Rows are points. Each copy is the shape, with its points in the same order, stretched, turned, moved and blurred by noise. Say if it was mirrored as well.

Shape:
[[-26 -12]
 [ -3  13]
 [ -6  14]
 [  7 -28]
 [  6 -54]
 [-59  22]
 [-15  21]]
Copy 1:
[[-18   7]
 [-13 -25]
 [-18 -29]
 [ 12  19]
 [ 28  45]
 [-64 -29]
 [-24 -35]]
Copy 1 is: mirrored
Copy 2, 7 rows:
[[-29  28]
 [ 17   7]
 [ 15  10]
 [-34 -19]
 [-70 -27]
 [  8  84]
 [ 19  26]]
Copy 2 is: only turned
Copy 3, 7 rows:
[[ 31  -5]
 [  4  28]
 [  5  28]
 [ 20 -36]
 [ 37 -69]
 [ 35  58]
 [  4  38]]
Copy 3 is: mirrored
Copy 4 (7 x 2):
[[-28 -46]
 [  7 -25]
 [  7 -25]
 [-48  -7]
 [-78 -12]
 [ 20 -94]
 [ 15 -41]]
Copy 4 is: mirrored

Shape, 10 rows:
[[-80 -29  28  33]
 [ 31  38 -30 -20]
 [ 13   4 -31 -57]
 [ -2  40 -41 -29]
 [ 19 -11  26  50]
 [-79 -41  53  22]
 [ -6 -39  40   4]
 [ 26  27   3 -38]
 [-11 -22  52 -11]
 [  1  51   3 -41]]
Copy 1:
[[ 10 -49  38 -23]
 [  2  32 -13   1]
 [ 21  23 -15  33]
 [ 23  24 -12   1]
 [-41 -12  -4 -12]
 [  9 -53  54 -11]
 [-19 -23  25  15]
 [-13  33  -2  20]
 [-28 -11  26  18]
 [  4  30  11   5]]
Copy 1 is: only turned
Copy 2 (10 x 4):
[[-42  -6  43 -27]
 [ 11 -10 -60   4]
 [-42 -13 -58   4]
 [-20 -33 -48 -30]
 [ 27  30   0  14]
 [-68  18  40 -11]
 [-37  31  -4  19]
 [ -7  21 -55  -6]
 [-31  45 -10  -2]
 [ -1   2 -50 -42]]
Copy 2 is: mirrored
Copy 3, 10 rows:
[[ 33 -53 -18  14]
 [-34  55  17  -3]
 [ 14  49  48 -15]
 [-29  41  48   4]
 [  6   7 -81 -14]
 [ 55 -78 -30  -8]
 [ 58 -11 -43 -31]
 [ -6  27  25 -28]
 [ 42 -27 -16 -53]
 [-27  10  49 -38]]
Copy 3 is: mirrored
Copy 4:
[[-57 -38  68  23]
 [ 25  50 -59  -4]
 [ 33 -21 -58  23]
 [ -3  26 -53  18]
 [  9  46  16 -44]
 [-34 -57  83  42]
 [ 26 -30  31   7]
 [ 52  19 -36  27]
 [ 38 -30  38  33]
 [ 31  28 -21  53]]
Copy 4 is: mirrored

Shape:
[[ 11 -21  31 -29  -4 -14]
 [ 16 -15  -7 -46  21   7]
 [-13  66  34  -1  34  11]
 [-29 -37 -12 -53  12  18]
 [  3 -17 -26 -11   3  27]
 [ 16 -25 101  60  -7   1]
 [-16 -27 -16  83   3 -25]
 [ -5  11 -29 -24 -16  15]
 [ 11 -12 -16 -16  20  -1]
 [-13 -18 -25 -60  -8  -7]]
Copy 1 (10 x 6):
[[  24   48  -25  -18   -3    6]
 [  40   17  -47   -8   -9   23]
 [ -24  -11   -1   63   47   47]
 [  20   32  -44  -18  -60   22]
 [  24  -10  -14   -7  -34   27]
 [ -34   53   37  -23   57   21]
 [-103  -50   56  -25   -8  -12]
 [  32  -12   -4   24  -39   17]
 [  10  -10  -24   -4   -9   16]
 [  40   26  -38  -10  -49   -3]]
Copy 1 is: only turned
Copy 2:
[[-35 -24 -18  40  20  -8]
 [-31   5   1   1  62   3]
 [ 41 -20  63  50  47  51]
 [-55  47 -19  21  24   9]
 [-11  17  -3 -29  19  16]
 [-32 -94  28  58 -81  32]
 [ 23  -2  37 -31 -62 -48]
 [ 16  19 -23  -8  34  12]
 [-12   7  13 -13  43 -10]
 [-28  36 -41  17  50 -19]]
Copy 2 is: mirrored
Copy 3:
[[ 10 -15 -23  39  -9 -30]
 [ 10 -42 -10   2  -4 -40]
 [-63  29 -30 -28 -38  20]
 [ 12 -25 -25  -1  28 -78]
 [ 18  -1   3 -34   6 -17]
 [ -1  51 -77  23 -28  97]
 [  0  70  17 -23  48  73]
 [ 10  10  22 -21  -8 -47]
 [  5 -18   4  -9   8 -12]
 [ 15 -26  12  20  14 -94]]
Copy 3 is: only turned
Copy 4:
[[  1 -21 -11 -32 -26  18]
 [  6 -36 -53  25 -36   5]
 [-11   3  16  23  79  -2]
 [  3 -49 -20   9 -75 -20]
 [ 14 -10 -10  23 -52   0]
 [-36 108  48 -80   4  30]
 [ 52  84  42 -29  16 -15]
 [ 26 -46  15  21 -24   5]
 [ 20  -9 -35  18 -18   0]
 [ 25 -81 -18   6 -48  -5]]
Copy 4 is: mirrored

Shape (13 x 9):
[[ 54  25 -57 -50  62  -7  32  50 -33]
 [ -5 -37  16  42   4   8   0 -22 -10]
 [ 12  16   2  -7 -27  38 -41   7  26]
 [-15   2 -29  11   0  -3 -32  31  20]
 [-17   7  24 -12 -26 -26   8  32 -41]
 [  8 -13  32  19   3  -3 -53  -8  28]
 [ 20 -45  28  18  30  25  13   5  -8]
 [-30   9  41  42   1 -47  -8 -39 -26]
 [  5 -28   2  39 -43  10   5 -23  50]
 [-14   3 -30  36  37  39 -16  34  -3]
 [-14  39  35  10  21 -13  54  18   0]
 [-46  -7   7 -14 -22  19 -43 -44  18]
 [ 64  70 -54 -18  36  21  35  60 -61]]
Copy 1 (13 x 9):
[[  21   64  -56  -76  -34   97   45  -32  -23]
 [ -16   -5    2  -35   30  -18   -4  -21   59]
 [  57  -29   -4   26   40   10   10   38    3]
 [  43   -9  -22  -38   42   22  -18  -19  -13]
 [  -4    5    0  -44  -20   -5  -60  -19  -23]
 [  31  -20   20   10   33   23  -24  -10   50]
 [  12   33  -29  -16    0   11    1  -18   80]
 [ -64  -53   52  -47    5   -2  -35  -49   19]
 [ -12    6   12   36  102  -15   12    5   21]
 [  44  -30  -65  -70   20   24    6   -4   27]
 [ -46  -14  -11    3  -16   44  -10  -35  -12]
 [  22  -38   30   23    3  -42   16  -31    5]
 [  17    7  -66 -101  -13   94   41   37  -40]]
Copy 1 is: only turned
Copy 2:
[[  46   28   97  -54   53  -28   52  -77  -29]
 [  -6   10   -1   -2  -29    5  -26    0   58]
 [  -7   27  -35   36   18  -21  -39   -2  -44]
 [ -16   23    2    1   14    1   18   31   -7]
 [ -29  -47   -7  -62   -4   -6   37  -16  -23]
 [  38   11  -38   37  -19  -15  -25   33   21]
 [  42   19   28   14  -48    6  -22  -21   30]
 [ -15  -35  -18  -41  -13  -35   -8   35   73]
 [ -30  -25  -44   38   13   22  -65   12   37]
 [ -22   69   61   10  -27  -24   13   18    8]
 [   1  -49   44  -22   -8  -47  -15   10    0]
 [   3   31  -66   -9   29   12  -52   42  -34]
 [ -26   25  111  -45   40  -76   44 -104  -24]]
Copy 2 is: mirrored
Copy 3 (13 x 9):
[[ 55 -55   7   0   4  77  37 -38 -38]
 [-39  -1  32  35  -2  -5 -45 -14 -10]
 [-10  12   6  30 -24  -2  30  42  57]
 [ 27  10  -1  35 -30  11  -5 -27  33]
 [  8 -13  16  -5  -4  23 -49   9  17]
 [ 10  16  29  37  16 -35 -10   1  43]
 [-18 -34  26  27  10 -25 -13 -24 -44]
 [-11  40  38  14  45   9 -80  -6   5]
 [-58 -11  -1  30   8   8 -19 -27  43]
 [ 12   8 -12  59 -44   6  -9 -17 -31]
 [  4   6 -34 -27  55  28 -45 -13 -34]
 [-25  74  32  -3 -63  -7  -1  23  51]
 [ 35 -56 -11  43  14  92  20  19 -39]]
Copy 3 is: mirrored

Shape, 16 rows:
[[ -16   -9  -15   15   27  -29    9  -20   24  -11   27]
 [ -20  -27    8   23  -84  -29   19   -6    0  -29  -75]
 [ -20  -33    7   12    3  -17  -10   10   -5   33   25]
 [ -34    3   12  -18   22   -8    8  -13   -3  -29 -121]
 [  15  -26   -3   -3   -2   28  -17    3  -11  -32  -10]
 [ -14  -25  -33   22   20  -29    7   42  -27  -28   22]
 [  -9  -31  -17   41    5   -8   -9   -1  -37  -23  -28]
 [  38  -19  -15   28  -15  -17  -49  -31  -21  -20   -3]
 [ -12  -26  -23  -12    4   -7   11  -11   30   14   23]
 [  22   11   15  -36  -23  -35   31  -30  -22  -24   15]
 [  34   -2   23   12   13   39   33   -5  -12   12  -94]
 [  50   -7  -22   41   12   29   25  -37   -6   -2  -19]
 [ -34  -25   11    5   28   19    4  -17  -19  -24   11]
 [ -35   31   -4    7   19   21  -20  -27   16   14   14]
 [   8  111  -26    9   31  -17   14  -28   48   -7   19]
 [ -32    6  -33  -69   -1  -20   10  -33  -37   -8    1]]
Copy 1 (16 x 11):
[[ -40  -19   16  -29   10  -19    8  -37  -23   -6    4]
 [  94  -63  -27  -43  -11   52   29    2   31   39   47]
 [ -27   21   12   -7  -32   -4   13   -2    5    5  -22]
 [ -22  -80  -75  -85  -19   33    0   35  -39  -26   42]
 [  13  -44  -13   16  -17    6  -44    1  -11   13  -14]
 [  -5  -35   27  -36   23   15    2    7    3   11  -52]
 [  19  -23    5  -47  -18   28  -11   -5  -16   22  -21]
 [  14    0    3   12  -24   32  -23   -6  -29   38    7]
 [ -28  -16   19   -8  -14   -4   -1  -28    9  -28   -4]
 [  36  -36  -13   25   14    6   25  -28  -48  -35   26]
 [  20  -50    7  -33  -61   -5  -19   54  -41   -1   28]
 [  20  -28   54  -18  -35   -4  -34  -20  -40    1    7]
 [  -7  -27  -27  -18  -11  -20  -25  -41  -28  -16  -29]
 [ -42    6  -14  -20   12  -38  -38  -22  -20  -35   28]
 [ -39  -21   29  -46   77  -54  -35   -8  -61  -48  104]
 [  -8  -14  -53  -20   28   39   -7  -39  -51 -103  -10]]
Copy 1 is: only turned
Copy 2:
[[  29  -22   14   -1    6   12   -5    4   10  -30  -22]
 [  60   53    6   32   30  -42   28   23  -66   54   14]
 [   6   32  -11   -9   31  -17  -41    6   15  -14  -13]
 [  58  -19   22   -3  -26  -40   11   10    4   98    1]
 [   5  -14  -28   21  -25   -1  -17   17  -10   26    2]
 [  32   -1  -49   33    6  -25  -16   -4    1  -21  -20]
 [  35    2  -23   38    9  -14  -15   -4   -4   25  -25]
 [  -4   24   -5   57    0    4  -18   18    2   19  -10]
 [  17   11    3  -18   10    1    0   28    9  -18  -16]
 [  -3   11   30   -1  -13  -14   27  -29  -48   13  -17]
 [   3  -40    1  -23   10  -12    3   10  -27   84  -16]
 [  -8  -46   -4    5   13   34   21   13  -19   26  -41]
 [  44   -8   -8  -14  -15   22  -12  -20  -10   16  -22]
 [  28  -22   22  -21    8   36   12  -12   23   13   15]
 [  19 -107   58   -9    2   34   60  -14   16  -24   18]
 [  17   61   24  -22  -30  -18   46  -33   11   39   -1]]
Copy 2 is: only turned

Shape, 18 rows:
[[  5 -15  12  52  -9 -35 -27 -23  41   2  -1  37]
 [ -9  25 -12  -3   6  22  -8  21 -10  53  30   7]
 [ 11 -40 -27   7  25 -52 -18  15 -11  23 -56 -49]
 [  6 -14 -43 -34  -2  46 -43   5 -70  16  16 -34]
 [ 23  17  -5  62 -41 -15 -45  22 -55  18  -4  20]
 [ -9  -1  74 -21   0 -37 -27 -18 -36  11 -11  -7]
 [-16 -12   5  18 -21  -3 -39 -18 -27 -29  33  37]
 [ 39  49   3   4  25 -19  55   2 -12   6 -61  17]
 [  4  73 -61 -67 -25 -33 -22  11   0  68 -16   3]
 [-28  -4  77 -15  26  28  17   0 -14  44 -13  33]
 [ 24 -15  32 -13   8   1 -10 -35   8   6  -9  20]
 [-26  43  34 -40 -13 -26  50 -63  32 -48 -30  13]
 [-50  37  18 -39  40 -56 -32  10 -42  11 -26   4]
 [ 16  -5  49 -20  71  20  -1  43 -51  63  41  34]
 [  5  21 -11   0 -31 -12  15  21  -5 -26 -26  71]
 [ 47  28 -19  18  -5  22 -44 -15   2  23 -14   3]
 [ -6  54  39 -49 -21   7  -8   1  23 -29 -21 -10]
 [ 39   6   0 -12   4   3  91  17 -30 -40 -12   6]]
Copy 1 (18 x 12):
[[ 12  16 -29 -23  18 -40  51 -41   5  -5 -25   2]
 [-18 -19  16  40  27  54  -9 -22   5   9   7  35]
 [-37  65 -29   3   0  23  58  47 -14 -25 -60  69]
 [-13 -35  18  17  72  51 -37  51  22  34 -13  67]
 [ 42 -26  24  11  66 -24  33  13 -17 -15  -9  52]
 [ 26  52  26 -43 -18  -5  28  18 -26  63  14  -8]
 [ 41 -38  -9 -17  64 -10  -1  -1   2  26   5 -17]
 [-11  62 -12  -2 -65  15 -21 -25 -45 -40 -12  15]
 [-87  46 -19  79  19  11  -8  25 -72  24   4  48]
 [ 21  -8  31 -29 -70  52  -3 -41 -12  54   2 -35]
 [  7  28  -2 -42 -19  -9   9 -26   1  45   4   3]
 [-43  48 -18 -72 -77 -22 -33 -22 -32   2  33 -82]
 [ -9  55   1  18   4  34   1  25 -60  32 -37 -45]
 [ 76   3  24  42   5  82  -5 -37  -9  59   8  37]
 [ 25 -21 -39  15 -15 -19 -25  -7 -39  -1  -7 -22]
 [-16  17  17  -6  33 -26  -1 -27  19   6 -26  46]
 [-21  29  36 -17 -52 -31 -40   6  16  29  26 -53]
 [ 35  15 -18 -17 -51  30 -38   5 -11 -43  40  27]]
Copy 1 is: mirrored
Copy 2 (18 x 12):
[[ 40  16  11 -31  33  73  -3 -26 -35   8 -16  12]
 [  0  11 -17  -4 -24 -37 -28  27 -39  33  -4  28]
 [ 77 -14  46  45  32  69   4  14 -37  45   1 -12]
 [-56 -36   0  35 -21 -42  12  57 -23  75  15  12]
 [-40 -31  47  19 -23  61  -8  -7 -46  57 -39  47]
 [  6 -20 -33  59 -62  51  33  59 -28   5   6  -8]
 [-23 -32   7 -12 -32  16  38   4 -20  29 -15  11]
 [ 34 -16  50  88  12  13 -59 -12 -18 -55 -10 -14]
 [-22   6  11  24 -44 -33 -76  14 -44  67 -46 -36]
 [ 39  25 -49  45 -45   5  10  95   3 -51   0  20]
 [  5   3 -19  16  17  35  -8  40 -22 -15  17  -5]
 [ 36  19  10  67 -27  -5 -20 -13  48 -74  -3 -67]
 [ 41 -47 -16  75 -88 -22  46  28 -40  19 -35 -28]
 [ 11 -45 -59  10 -43 -34  14  90 -90   2  29  47]
 [  9 -28  52   9 -22  26 -30  -3  15 -12 -65  -4]
 [-38   3  -4  16  40   9 -52  -9 -39  36  -5  23]
 [  9   3 -38  44 -41 -22 -50   3  45  -4 -24 -16]
 [ 24 -43  71  56   4   1 -43  -2  14 -50  23 -11]]
Copy 2 is: mirrored

Shape, 16 rows:
[[ -8 -30 -20 -30 -47  64  -9  -2  73  26  11  13]
 [ 19  13  40  12  36  11 -39  30 -27   4  34 -32]
 [  1   5  25  20  38  35  13  19  67  11 -22 -25]
 [ 31  35  54  41  31   4 -48  18   4   4 -14  23]
 [-11  60  55  14 -30  22  26  14  15  12 -20   3]
 [  8  30  42 -18  14  21   4  43  34 -12 -19  42]
 [ 19  -9 -25 -46  31 -29 -12  12 -21  48 -19  26]
 [ -7  33   9 -10 -42  52  25  -2  -7 -20 -11  43]
 [ 27  17  12  48 -48  29  42  32  -5   7  18 -29]
 [-63  26 -19   6  13 -19  24  36  23 -28 -12  22]
 [ 23 -37 -10 -31  22  13  21  22  36  47  39  56]
 [ -2  33 -37 -12  11  20   1  42  59  13  10  24]
 [-48 -29  50 -35 -25 -36 -51 -17   5  -7  50  59]
 [ 23 -20  13 -36 -51  57  19 -13  64  45  18 -35]
 [-52  35  23  22  15   2  33 -17  -5  65  22  50]
 [-16  55 -24 -13  37 -23   3 -37  39 -16 -24   0]]
Copy 1 (16 x 12):
[[-80  -3 -60 -25 -23   9   4 -28 -29 -56  31   9]
 [ 40  11 -29  -8   6  39  -6  29  29  60  -8 -33]
 [-18 -19 -19 -21   2  31  27   8 -42 -18 -11 -50]
 [ 58  34  -7  24  19  24  35   5  26  39   5 -47]
 [-44  25  20  24  15  -1  48   3 -10  21  23 -26]
 [  1  26  21   2  -9  38  38  -1  -8  -4   8 -13]
 [ 57 -46  32  -1 -25   1 -11  -5  69 -30 -38 -25]
 [-45  27   4  11 -18 -23  37   7 -17  -3  46  19]
 [-45  -5 -18 -19   2  15  11  -7 -30  63  67 -12]
 [ -9 -16  46 -19   3 -13  41 -27 -18   1 -46  17]
 [-10 -49 -20 -42  -8  62  14 -21  13 -29  23  39]
 [-22  13  -1 -53   5  17  42 -24  -1 -20   8   5]
 [  8   5 -14  37  24  26 -10 -35  24   6 -26  55]
 [-92 -10 -58 -21  -7  28 -19   1 -38 -40  54 -19]
 [-34 -35  18  12  38  -3  84  -7  40   4 -12  32]
 [ 12   4  29  -8  34 -48  21   8 -12 -42 -33 -25]]
Copy 1 is: mirrored
Copy 2, 16 rows:
[[-26  -4  17 -18 -41 -61  86  61 -19  59 -42  18]
 [ 87  19  -4 -10  -9  29  -5  18 -16 -25  11 -22]
 [-35  10  26  10 -20 -27   2  12 -58   1 -14 -60]
 [ 69 -69  38  38  25   8 -17 -12 -43 -35  29 -19]
 [ 22  -3  25  59  53  36   6  11 -16  31  -2 -20]
 [ 18 -30  79  34   8  -7 -12  29 -14 -15 -36  -9]
 [  9   4  26 -14 -20 -96 -51  27   8  13  14  56]
 [ -2   6  36  34  47   6  64  19  45  21   7  23]
 [ 21  37 -40  77  48  12  60   3  11   2  -4 -37]
 [-51  -6  18 -30  98 -30 -19  31 -10 -22 -38  -7]
 [-26 -14  36   6 -40 -89  16  76  22  13   1 -13]
 [  1 -15  33  -3  32 -91  29  50 -31  -9 -54 -25]
 [ 25 -84  31 -51  22  62 -10  64  33  40   7  38]
 [ -8  29  -4  19 -67 -29  65  34  -7  92 -29 -26]
 [-11 -13  13   9  71 -26   1  69 -17  45  72 -25]
 [ -9 -22  31 -63  45 -53 -23 -23   5  12  -6 -27]]
Copy 2 is: only turned
Copy 3:
[[-30 -52  12 -26 -62  34  73  33 -35 -29  23 -36]
 [-45  25   9  38  16  58 -36 -24  35  26  55   4]
 [ 22 -20  29   8 -63  -5  -4 -56 -30  -9  67 -19]
 [  5 -18 -40  53  23  36 -51 -67  20   7  25 -11]
 [ 29 -44  -2  28 -36  14 -56  29 -44 -20   1  27]
 [ 42 -18 -26  -8 -39  34 -13  -7 -31  18  -1 -11]
 [ 59  29  -6 -46  37   3  57   3  55  34  -1  -2]
 [ 11 -17 -25  31 -45  25  23  64 -70 -23 -49 -15]
 [-27 -18  36  45  -6   6 -53  64 -72 -17  25 -32]
 [ -5   4 -49 -37 -54 -48   2 -18 -52  -3 -23  29]
 [ 49 -31   6 -28  13  19  69  22 -20  39  49 -22]
 [ -6 -13 -23 -22 -66 -38  21   9 -18  36  13 -39]
 [-52 -61 -76 -26  36  86  29 -21  11  -6 -28  96]
 [-18 -65  73  -4 -52  45  38  51 -29 -18  45 -17]
 [ 70 -54 -42  21  -8 -39  23  12 -25  -7  35  66]
 [  6 -12 -18   6 -52 -69  27 -53  11  14 -39  20]]
Copy 3 is: only turned
